Each row of a before or after table is a point. The points were changed in one or more steps. Then noise was added and the rows were shuffled. The steps act on columns, c1 being the first. What was done? A step turns or swaps two columns, mirrors them in a line or flattens them onto one, adds a multiple of one to another, or multiplies or shifts one. Angles are multiples of 10 degrees, from the lower column toward the higher: turns from -170 to 170, lines from 10 to 170 but not 90. Use the fewest steps. Two steps may share a column if one is a turn and the other turns, adds or multiplies; they go together, in the order done. Otherwise the lowest column goes first.

Before:
[[-17 -14  -3]
 [-29 -45 -42]
 [-10 -35 -12]
 [ 43 -24  50]
 [ 27  31  30]
 [-30 -12  24]
 [-56  45  48]
 [ 12  32   1]
 [ 11 -12 -31]
 [ 24 -33  48]
 [ 27 -24  -9]
 [ 31  55 -11]
 [ 21  48  -1]
 [ 35  -3  19]]
After, 14 rows:
[[  3  -6 -32]
 [-22  58  18]
 [ 10 -28 -43]
 [ 10 -30 -39]
 [-14  38 -40]
 [-12  35 -31]
 [  5 -11 -11]
 [  4 -15 -62]
 [ 12 -31 -71]
 [ -8  19   0]
 [ -9  23 -28]
 [ 14 -37  18]
 [  1  -1  -5]
 [ 13 -36  20]]
Steps: flatten c1 and c2 onto the line at 110 degrees; shift c3 by -30

Before, 13 rows:
[[-11 -32  25   2 -19 -46 -16  26]
 [  4 -15  33  47   4 -29  -8  16]
 [-38 -28   1 -44  53  24 -11  31]
 [-22 -15 -31 -30  -2  26  47 -27]
 [ 41  14  23 -34  42 -26   3  22]
 [ 21  14  33   7 -28 -19 -36 -18]
 [ 22  31 -51  19 -29  -5  46  14]
 [ 12  28  36   9 -22   2  23 -24]
 [-38 -42 -20  41  40  -6 -35   0]
 [ 35 -43   7  39  -1 -47 -10  31]
 [ 18  45 -33  42 -36  15  11  17]
 [-23  -8  14 -31  33  33  31 -34]
 [ 25 -28  34  11 -13  -2 -33  24]]
After (13 x 8):
[[ 13  -1 -46  48  28  14   3  29]
 [-11 -17  40 -46  62  -1 -36   6]
 [ -1   1 -35 -54  19  12  -8  55]
 [ 16  13  19  32  34 -20  33 -42]
 [-53 -21 -14  -5 -43  12  46  11]
 [ 32 -21 -10 -45  10   7 -10  36]
 [ 31 -16 -20   2 -32 -23  25 -11]
 [-30  28  26  12   5 -21  48 -36]
 [-39 -44 -10 -20 -53  21   8 -13]
 [ 28  29   6 -24  -1   9 -19  55]
 [  9  28  37  36  60  37 -10 -11]
 [ 31  -2 -24  -5 -29 -24 -35  15]
 [ 28  15 -31 -32   5  21 -33   9]]
Steps: turn c1 and c3 by -100 degrees; turn c2 and c5 by -30 degrees; turn c2 and c4 by 140 degrees; turn c6 and c8 by -70 degrees

Before:
[[-59  -6  34 -36 -18   4 -17 -16 -57 -33  49 -21   6 -12]
 [ -4  57  29 -32  45   3 -18  -7  18 -10 -11   6  29  11]
 [-49   1  13  14 -59   1 -21   6  -7  34  28   8 -32  46]
 [-53 -44  21 -24  28 -69  14   1 -53 -24  21  -6  53 -13]
 [-44  13  18  -1 -20  10   1 -31 -28  37   3  38 -23   4]
 [  7  -1  17 -28   3  29   8  24  25 -20 -18  21   2 -13]
 [-18  47 -19  -3  54 -17  -3  12  10 -41   9 -17  -5 -32]
 [-14  61 -32 -32   3 -10  -1   3  34  15  32   3   9 -26]
 [-22 -23  23  -1 -34 -60  -5 -15 -57 -48  11 -19  37 -32]
 [ 43  36 -53 -37  23 -28  -4  16  13 -33  10  29 -14   6]
 [ 18  55  14 -13  25 -21  10  22   2   3  43   3 -15 -15]
 [-45   1  25  16 -25   0 -51 -25   0  24  72  27 -21  -3]
 [  9  38 -17 -13  37   1 -20  35 -22  -5   7   8  32 -20]
 [-56  19  39  17 -45  38   5  -3  -5   1  25  66   5  39]]
After, 14 rows:
[[-49   1 -31  13 -60 -24   2  12   7  30  -3   7 -25  46]
 [-53 -44 -44 -23  26  27  69   1 -28 -27  39  -3  35 -13]
 [-23 -25 -36  -4 -36   4  61 -20 -29 -48  44 -20  28 -35]
 [  9  -3  14 -27   0   3 -28  25  33 -24   8  21   1 -10]
 [-54  16 -39  12 -47  -1 -36  -6  22  -2  15  67   1  39]
 [-59  -4 -73 -35 -17 -18   1 -20 -22 -33  33 -22   5 -14]
 [ 15  53 -46 -14  23  15  20  19   7   7 -14   0 -13 -14]
 [-44  11 -19  -3 -18  -2  -8 -35  -9  36  29  40 -15   7]
 [-17  46   2  -4  53  -2  16  12  -6 -44 -24 -15  -2 -31]
 [ 10  38  -8 -16  36 -15   4  36 -33  -9  -2  12  23 -22]
 [ -8  60  -3 -30   2   1  10   1   2  13 -60   2   7 -25]
 [ 39  37  13 -38  22  -4  30  15 -26 -30 -47  30  -8   6]
 [ -4  59   6 -32  43 -18   1  -6  32 -11  16   4  19  13]
 [-46  -1 -70  14 -23 -51   8 -25  20  28 -21  26 -16  -7]]
Steps: turn c3 and c9 by 40 degrees; turn c3 and c11 by 120 degrees; turn c6 and c7 by -100 degrees; multiply c13 by 0.7

Before, 12 rows:
[[-17  10  -2  -3   5  53   1   9 -20   0  22  -9  -4  14 -42  -3  16   8
   10  25  20 -19  47 -22]
 [ 12 -12  -6  10  -6  -4 -45  19  -1   5  50  -3   2  33  20 -31  10   3
    3 -22  16  47 -22  31]
 [  8 -38  45  19 -74  -6 -19  21  66   1  35 -27   8  22  26  32   4  15
   57  30  48  11 -32  15]
 [  2  -1  15   4   4   3 -36  18   4  11  36   8 -16  23  26 -27  17   1
    2 -24  -7 -23  16 -17]
 [ 12   3  -9   8  12   1   9 -10 -20 -27  20  -9   3 -34   2 -30 -47   8
  -12 -17  10  -9 -27 -13]
 [-57   5  -8 -17   5   3   9 -17   6   8 -14   0  -4  26 -10  52   4   3
   29 -23  13 -23  23 -23]
 [  1   4  15  29  -3  85  11  -3 -14  16  25  -7  11  28 -33  45  -1 -15
   25 -17   6 -15  -6  -7]
 [ 21  11  -7  -9 -10  -8 -61   6 -24  14  14  -7 -14 -49   3  15  14   2
   11  85  30  34  27 -22]
 [ 17 -11  -5 -21 -14   8   2  45 -21   6  21  13   2   3  21  19  -2  11
  -11 -19  24 -17 -24 -17]
 [ 14 -66  -5 -21  10  -6 -14   8 -23 -10 -42  -6  -5 -17 -11 -27  -1 -16
  -10 -19   1 -24 -26  26]
 [-16 -12  21   9  -3  -9  12  25 -15  18  24 -23  57  13  -4  52 -23 -21
   -8  -8  29  11 -33   7]
 [ -4  -7  -4 -16   8  16  17  -4  -6 -95  46 -12   9  19  14 -19 -17  -1
   -1  -5  -8 -25  -9  34]]
After, 12 rows:
[[-27 -45  47  20 -73  -4 -14  23  79  11   2 -27  11  21  28  33  12  14
   61  34  56   3  15  14]
 [-19 -11  -6  12  -5  -5 -44  15   3   7   3  -3   3  29  17 -33  46   3
    3 -17  34  12  14  32]
 [ 12  -1  -7 -16   5   5  14 -13  13   2   3  -1  -1  27  -8  53 -22   4
   30 -25  23   1 -59 -24]
 [-23 -66  -2 -20   9  -5 -15  10 -20 -19  -4  -4  -8 -17 -11 -27 -22 -17
  -14 -21  21   0  23  23]
 [ 32  12  -7 -10  -9  -8 -63   4 -11  16   3  -5 -18 -48   5  11  34   9
   14  81  91  14  17 -22]
 [ 48  12  -4  -2   5  46  -1   7 -14   6  -2  -8  -3  13 -45  -5 -23   6
   11  26  64  21 -22 -26]
 [ 12  -3  14   5   0  -2 -38  20   3  13   6  12 -15  23  25 -26 -24   6
    2 -19 -21  15  -1 -18]
 [-23   2 -10   7  10   0  10 -12 -16 -23  -8  -8   8 -41   0 -27  -6  10
  -14 -18  41 -48  17 -14]
 [-33 -15  22  10  -7  -6  12  25  -5  23   6 -24  55  16  -5  50   9 -17
   -6  -9  83 -21  -9   7]
 [-10   2  16  30  -3  89  13  -3 -11  21   3  -4   9  23 -35  48 -14 -15
   26 -18  30   2   0  -6]
 [-20  -9  -2 -19 -13  12   5  46 -12   3  10  11   3   7  24  20 -17  12
  -12 -18  74  -1  22 -17]
 [-12  -6  -7 -17  10  19  13  -5  -4 -86 -16 -11   8  21  14 -17 -26  -1
    0  -6 -15 -17  -3  38]]
Steps: mirror c1 and c23 in the line at 40 degrees; turn c9 and c21 by -20 degrees; multiply c21 by 2.5; flatten c10 and c11 onto the line at 10 degrees; swap c17 and c22

Before (11 x 64):
[[ 34 -40  17  -5   7   9  21 -34 -24 -43  29  55   7  15  -2 -40  -7 -19
  -10   4 -51 -83  50  11  57  41  25  24 -12 -67  30 -34 -26   6  20   0
  -58 -45   3  -5  49   3  12  29 -10   4 -19 -36  -5  58  34  22 -42  19
    5   8  -6   3  44  23 -15 -31 -23  41]
 [ 12 -37  44  10  37   0  27  16  23 -26  58  66 -13  30 -30 -36  16 -10
    0   8 -44 -49  42   1  29  35 -53  30 -10 -40  -5 -58 -20   9 -24  27
  -45 -28  14  -9  11 -32  -5  16  -9   1   7 -24 -21  32   4  -4 -24 -14
    3 -30 -24 -18  43  -5   7   2 -22 -28]
 [ 17  26   7   0   7 -54  15  13  22  33  23   8 -36  -3  60  34  41 -22
   -6  15  -6  11  -7  17   0 -20 -16  11  30  26   2  20  37   1 -47  21
   -3  44 -14 -51  -6  15  27 -23   6 -32  39  11  17 -37 -30 -29  20 -20
   34  -3   7   3 -36 -23  32  53  31 -20]
 [ 33 -20  34  27   0  22  23 -15 -40 -39  16  58  21   5 -14 -12 -46  20
   22 -14 -35 -55  44  -8  33  35  -2  -6 -10 -14  38 -65  -9   6  23  21
  -56 -64  47 -12  36  17  -7  56 -10  40 -14 -20  12  61  52  43   9   7
  -15 -18 -23 -10  21   4  -3 -17 -19  -3]
 [ -9  17 -24  -8  20 -30 -18  18  14  16  27  11 -51 -18  10  24  14 -15
  -30 -33   9   4  -3 -32   9 -24 -37  28  58   5 -11   1  25  -3 -51  20
   -8  14 -20 -51 -46 -18  53 -24 -31 -37  27 -31 -22   9   9 -32   4 -44
   41  -3  29   5  -3 -44  32  64  40 -19]
 [  4   6 -28  20  21 -36 -28   8  -4  48  24   1  -6 -13  -3   4  58  -5
  -32   1  10  11  21  -6  11 -36 -27  -4  28  14  -4 -14  38 -11 -35  13
  -49  53   3  -3 -33 -36  13  -2  -3 -57  29  -7   2 -17 -13 -43   1 -15
   38  -6  16  45 -39 -21  18  57   5 -24]
 [-49  13 -17 -19  39  17  -2 -43   6 -23 -29 -12 -24 -40  44  30  31   4
   -2  35  43 -31  13  21 -12 -27 -10   0  54 -20  21  30  53  24  13  19
   21  -2   2  34   9  46  11  33  34  38  -4  25  27  -8 -25  12  57  21
   47 -22  61  44 -37 -37   4  36  -7 -25]
 [  9  35  10 -51  14 -11 -30 -48  17   6 -25  -8 -22  -1  26  44  12  29
    1  46  26  -5  18  40  -2 -44   3 -27  39 -23  44  11  -9  18  29  10
    9  16   6  24 -23  -2  22  34  27  15   1   8  33  -3 -39  -1  58 -20
   67 -22  60  22 -20 -56  44  24   0  -8]
 [  5  26   2 -35   3   8 -40 -56   1 -27 -17 -21  -3 -25  -6  37  -3  -6
   17  28  13  -9 -13  22 -41 -49  12   2  19  -6  41  34  26  13  17  22
   41  -2  15  36  14   9   6  16  24  -3 -13  15  35  -1 -46  42  55  49
   44  -8  32  29  22 -41 -14  29 -11 -29]
 [  4  -8 -19  -4  14 -38 -21  20  41  -2 -14 -14 -34  -5   6  26  21  -2
  -21  -7   1  -2  -4  -7  29 -15 -23  -1  52  18  22  25  35  13  -4  25
  -29   7 -18 -17  -9  -8 -19 -18  30 -40   8 -23 -28  -8  -6 -54   8 -24
    0 -15  -4 -20 -24 -29  20  29  11 -18]
 [ 25 -32  14  10  39  37  48  -9 -18 -18  27  59   5  26 -20 -40   3  -3
   10  -7 -32 -41  40  29  36  43  -1 -32   1 -67  19 -43 -29 -29 -23  17
  -46 -36  28  18  21   0 -17  38 -38 -22  19 -21  -6  49  45  41 -49  17
  -37  -8 -12 -43  39 -33   0 -25  10  12]]
After, 11 rows:
[[ 34 -21  36  31  27  28  23 -12 -42 -35  16  43 -45   8  -7 -10  28  19
   18 -12 -31 -54  43  -9 -26  38   5  -5  -4  -9  29 -66  -7   9  23  24
  -60 -60  42 -43  32  19  -7  58 -21  42 -15 -18 -53  34  50  42   7  12
   -8 -13 -21 -12  22   5  -9 -18 -17   3]
 [ -2  22 -27 -10  -7 -33 -16  20   8  12  27 -17  23 -11  17  25 -56 -17
  -32 -41   8   3  -6 -28 -20 -25 -30  27  56   5 -13   1  26  -1 -53  24
  -10  23 -20 -48 -40 -24  55 -22 -32 -34  23 -30 -18 -19   5 -39   4 -52
   42 -10  25   7  -3 -43  30  66  42 -25]
 [ 27 -32  15  14   0  50  44   1 -17 -22  31  66   0  33 -26 -44   7  -1
    7   0 -34 -42  37  25 -52  40   0 -33   4 -66  25 -39 -24 -25 -21  17
  -42 -40  29 -15  22  -5 -23  36 -40 -22  19 -19 -52  10  43  40 -45  19
  -33 -11 -14 -41  48 -28 -10 -28  11   9]
 [ 17  23   6   4  -4 -63  13  10  22  38  24 -19  38  -4  58  34 -38 -17
   -8  14  -3  12  -6   9   5 -20 -18  15  37  23   6  23  38  -1 -51  22
    4  45 -20 -51 -10  13  24 -13   4 -29  36  11  37   0 -25 -28  27 -23
   32  -4   8   2 -36 -21  32  47  26 -18]
 [-48  16 -22 -15 -31  26  -7 -44   3 -29 -30   8  30 -42  46  26 -21   7
   -2  36  44 -30  15  20 -26 -25  -9  -5  57 -21  23  29  54  24  18  24
   25  -3   7  34   6  48  12  37  33  37  -5  27  21  17 -17   7  59  24
   48 -29  61  45 -39 -31   3  38  -7 -29]
 [  8  23   2 -32 -30  12 -38 -59   1 -27 -19   5   0 -26  -7  37  -4  -8
   24  26  17 -12 -12  24  18 -48  14   9  19  -1  47  33  19  14  18  18
   42  -2  20  45  20   5   0  16  26  -2 -20  19  11  25 -43  42  54  45
   45  -6  39  23  24 -36 -15  28 -11 -29]
 [  2 -18 -26  -8  16 -47 -23  19  42  -3 -15 -27  19  -1   3  23 -36   1
  -29  -4   5   0  -4 -14 -31 -17 -19  -6  52  17  16  23  30  15  -5  27
  -28  12 -12 -10 -11 -11 -13 -16  32 -41   5 -26  -8 -31  -8 -53   8 -29
    4  -8  -7 -18 -26 -30  16  32  12 -18]
 [  8   8 -25  23  -3 -46 -30  10  -5  54  30  10  62 -12  -8  -2 -11 -10
  -31   6   9  10  18   0 -23 -36 -25   0  25  18  -2 -16  44 -11 -33  13
  -48  52   0   2 -39 -34  21  -5   0 -48  33 -13  21   2 -17 -46   0 -12
   37  -7  13  40 -42 -18  26  54   4 -29]
 [ 20 -41  40   9   4  -1  26  14  24 -20  58  52  11  34 -32 -38 -15 -17
   -9  11 -50 -49  40  -1 -47  34 -50  32  -8 -35  -6 -64 -26   9 -24  25
  -49 -30  16 -40  14 -37  -8  16 -10   8  14 -19 -42 -17   2   1 -24 -15
    7 -36 -21 -18  40  -1   8   8 -25 -24]
 [  6  37  10 -55 -10 -18 -32 -47  23  11 -25   3  10  -1  27  47 -23  30
    1  44  31   1  18  36  -2 -50  -2 -31  42 -22  43   8 -10  18  32   4
    7  12  -1  30 -20   1  23  35  33  13   5   9  14  32 -35  -3  61 -17
   68 -22  49  18 -20 -57  42  30   2  -6]
 [ 37 -36  14 -11  35  14  19 -32 -30 -48  28  47  -9  21  -8 -44   3 -16
  -17  -1 -54 -84  50  19 -36  36  22  26 -10 -69  33 -32 -26   6  18   4
  -57 -45   2 -32  47  -2  13  29  -2   5 -20 -35 -61  16  30  18 -42  17
    6   2  -5   4  49  26 -14 -29 -25  37]]
Steps: turn c5 and c25 by -130 degrees; multiply c6 by 1.3; turn c12 and c40 by -30 degrees; swap c13 and c17; turn c49 and c50 by 70 degrees
